Each point is reached from the start by the listed moves, each made once or not at all, plus a little noise. Say if it took an odd or an even number of moves. Then give how often each move was made.

Moves:
(1): [50,  7, -6, -6, -4]
(2): [-8, 55, -2, -1,  7]
(3): [  8,   2,  49,   1, -12]
Start: [-19,  -5,  11,  13, -19]
Points:
[-19,  -2,  11,  14, -21] => even (0, 0, 0)
[ 32,  56,  53,   8, -28] => odd (1, 1, 1)
[ 38,   7,  56,   4, -34] => even (1, 0, 1)

Moves:
(1): [41,  0,  2,  2, -9,  1,  4, -4,  2, -2, -5, -5,  4,  4]
(2): [ 0, 38,  6, -4,  2,  6, -6,  1, -2,  1, -3, -1,  2, -2]
(3): [ 1, -7, 48,  5, -4,  5, -7, -2,  3, -3,  5,  6, -4, -4]
(4): [-1,  4, -5, 62, -1,  6,  1, -2, -5, 12,  3, -5,  3, -2]
(5): [ 7, -4,  2, -1, 41, -2,  4,  2,  0,  0,  1, -6,  8, -5]
(6): [-3, -7,  1, -7,  3, 59,  5, -7,  8, -2, -8, -5,  3,  8]
(7): [-6,  6,  9,  2, -1, -6, 48,  1, -4, -6, -3, -1,  1,  2]
(8): [ 3,  0, -1,  2,  0,  2,  5, 48,  5,  3, -1,  3, -6,  3]
(9): [-8,  3, -2,  1, -1, -8,  0, -4, 62,  9, -1,  1,  0, -7]
(10): [  6,  -3,   7, -10,  -2,   2,   5,  -5,  -7,  49,   6,  -3,  -2,  -2]
(11): [  6,   7,  -5,  -5,  -2,   8,   8,  -2,   3, -12,  71,   0,  -3, -11]
Start: [  9,  -3, -24,  -4, -44,   0,  12,  10,  23, -12, -16,  -2,   7,  -9]
Points:
[ 64,  -1, -21,  50, -16,   8,  35,  47,  21,  49, -14, -20,  13,  -9] => odd (1, 0, 0, 1, 1, 0, 0, 1, 0, 1, 0)
[  4,  26,  20,  56, -50,  74,   9,  44,  95,  15, -21,  -4,   9, -12] => even (0, 1, 1, 1, 0, 1, 0, 1, 1, 0, 0)
[ 64,  20,  39,  -9, -57,  16,   8,   0,  17,  37, -16,  -6,   6, -12] => even (1, 1, 1, 0, 0, 0, 0, 0, 0, 1, 0)
[ 65,  30,  23,  48, -17,  80,  25,  45,  37, -16,  48, -11,  18, -16] => even (1, 1, 1, 1, 1, 1, 0, 1, 0, 0, 1)

Moves:
(1): [ 32,  -9,  -4,  -3, -10,  -6,   3,  -6,  -3,   4,   4,   4,  -2,   9,   7,
  -3,  -2,   4,  -4, -10,  -8, -10,   2, -15, -19]
(2): [ -1,  30,   1,   4,   4,   9, -16,  10,  -8,  16,  -1,   1,   5,   0,   5,
   6,   4,  -4,   3,  -1,  -8,  -5, -10,  -8,  -7]
(3): [ 8,  7, 34,  4,  5,  6, 10,  3,  0, -4, 10, -2,  6, -7, -6, 11,  7, -3,
 -5,  3, -4, -4,  7,  6, 10]
(4): [  3,  -4,  -6,  17,   8,   0,   7,  -7,   9,   3,  12,  16,   5,  -7,  22,
 -15,  -1,  -2, -12,  -7, -14,  10,  -7,   2,   4]
(5): [  8,  -4,  -8,   6,  34,  16,  -6,   6,  -6,  -3,  -9,  -7,   5,   1,  -2,
  -3, -12,   1,  -2,  -1,  -1, -16,   1,  14, -10]
(6): [  6,  -5, -11,  13, -11,  21,   0,  -5,   0,  -1,  -1,   3,   6,  -2,   0,
   0,   5,   5,   4,   1,  10,   2,   6,   9,   3]
(7): [ -5,  -2,  -4,   4,  -4,  11,  15,  -5, -10,   1,   4,  -3,  -7,   4,  -2,
  -6,  -9,  -7,   4,   2,   0,   1,  -8,  -4,   5]
(8): [  4, -19,   4,   7,   2,   0,  -3,  33,   4,   0,  -5,  10,  -7,   0,  -8,
  -4,   4,  -7,  -1,   2,  -8,   0,   2,   2,  -5]
(9): [ 11,   5,  -7,  -5,  -5,   9,   2,  10,  33,  -4,   1,   0,   9,   6,  18,
   6, -10,  -3,  -8,   4,   7,  -2,  -1,  -8,  10]
(10): [ -6, -10,   0,  -4,  -3,  -3,  -1,   0,  12,  45,  -3,  -4,  -7,  -2,  -1,
  -6,   1,  -7,   1,   5,  -2,   1,  13,   7, -10]
(11): [ -1,  -4,  -2,  -1,   9,   3, -11,   5,  -2,  -1,  27,  -2,   3,   0,   5,
  -3, -12,   8,   5,   6, -12,  12,   3,  -2,  -8]
(12): [-2,  0, -5, -3, 16, -5,  2, -6,  8,  1,  0, 15,  5,  2,  2, -4,  6,  3,
 16,  5, -5, -6,  3, -4,  6]
(13): [  9,   3,  -3,  -6,  -3, -11,   3,   7,  -5,   9,   4,  -3,  28,   6,  -8,
  -7,   4,   2,  -2,  -7,   5,   4,   2,  19,  -6]
(14): [ 1, -6,  6, -5, -2,  4, -2, -6, -1,  5, -6,  2, -9, 23,  5, -1, -2,  2,
  3, -6, -5, -6,  2,  8,  7]
(15): [-10,  -4,   2, -19,   2,  10,   5,   3, -10,   1,  -8,  -3,   7, -14,  32,
   1,  11,  -7,   0,  -8,  -8,  -4,   4,  13,  13]
(16): [  3, -10, -10,  10,   2,  -5,  -4,   1,  -5,   7,  -2,   3,   4,  -8,   2,
  35, -12, -12,  -1,   6, -13,  -7,  -7,   7,   2]
(17): [-6,  1, -5,  8,  1,  3, 16,  2, -1,  2, 11, -8, -8,  6,  2, 22, 25, 12,
  6, -9, -2,  2,  2,  5, -8]
(18): [ 1,  7, -2, -6, -4,  0,  3, -1,  3,  0, -7,  3, -7, -5, -2,  3, -9, 29,
  1, 13, -6,  4, -2, 12, -1]
(19): [ -4,  -4,   7,   8,   3,  -5,   3,  -3,   9,  -5,   0, -10,   6,   1,  -5,
  -1,   1, -12,  29,  -8,  -3,  13,  -9,  -1, -11]
(20): [ 12,   3,  -4,   7,  -2,  -5,  -1,  -1,  -9,  -5,  -1, -10,  -2,   1,   6,
 -11,  14,  -6,   2,  33,  -6,   0,   4,  -3,   2]
(21): [  8,  -1,   0,   1,  -1, -19,  -3,   5,   0,  -2,  -3,  -1,  -9,  -4,  10,
   3,  -1,  -4,  19,  -4,  30,  -4,  -5,   6,   4]
(22): [ 15,   0,   0,  -6,  21,   0,   5,   0,  -6,  11, -10,   4, -12,  -5,   0,
   0,   8,  -1,  -8,  -4,  11,  30,  -7,  -7,   2]
(23): [ 3, 10, -1, 10,  5, -2,  6,  1, -3,  5, -2,  2,  1,  0,  4,  3, -6, -4,
  4, -1,  2,  3, 22, -7,  3]
(24): [  6,   7,  -9, -10,  -4,   0,   3,  -8,  -2,  -6,   2,   7,  -6,  -4,  -2,
   2,   5, -18,  -3,  -3,  -8,  -2,  -1,  18,   0]
Start: [ 12,  -6,   6,  11, -16,  12,  13,   0,   2,  19,   8,  -9,  -1, -10,   1,
   3, -17, -11,   8, -14,  12,  -7,  12,  22,   0]
Points:
[ 90,  13, -22,  47,  19,  48,  29,   1,  20,  49,  -9,   3, -10,  11,  60,
  -3, -52,  -6,  40, -38,  29,  15,  -3,  25, -10] => odd (1, 1, 0, 1, 1, 1, 1, 0, 1, 0, 0, 0, 0, 1, 0, 0, 0, 1, 1, 0, 1, 1, 1, 0)
[ 38,  -9,  19,  37,  -6,  50,  24,  36,  -6,  92,  -7,   3, -17, -35, -12,
  43, -20, -18,   6,  13,  -7,  15,   6,  46,   1] => odd (0, 1, 1, 0, 0, 1, 1, 1, 0, 1, 0, 0, 0, 0, 0, 1, 0, 1, 0, 0, 0, 1, 0, 0)
[ 92,  -9,  15,   9,  25,  70,  16,  46, -49,  51,  10, -14,  11,   1,  32,
 -14,  -4,   7,  10,   7, -27,  -1,  18,  66, -15] => even (1, 1, 1, 0, 1, 1, 1, 1, 0, 0, 1, 0, 1, 1, 1, 0, 0, 1, 0, 1, 0, 1, 0, 0)
[ 52,  20, -14,  27,  -8,  34,  16,  20,  22,  78,  59, -10,  40, -11,  23,
  54,  19, -32,  25,  26, -28, -11,  33,  66,  -5] => even (0, 1, 1, 0, 0, 1, 0, 0, 1, 1, 1, 1, 1, 0, 0, 1, 1, 0, 0, 1, 0, 0, 0, 1)
[ 37, -27,  32,  -6,  44,  11,  15,  51,   2,  75,   7,  -1,  14, -12,  33,
  -4, -24,   2,  48,  -9,  -2, -23,  66,  95,   4] => even (0, 0, 1, 0, 1, 0, 0, 1, 0, 1, 1, 1, 1, 1, 1, 0, 0, 1, 0, 0, 1, 0, 1, 0)
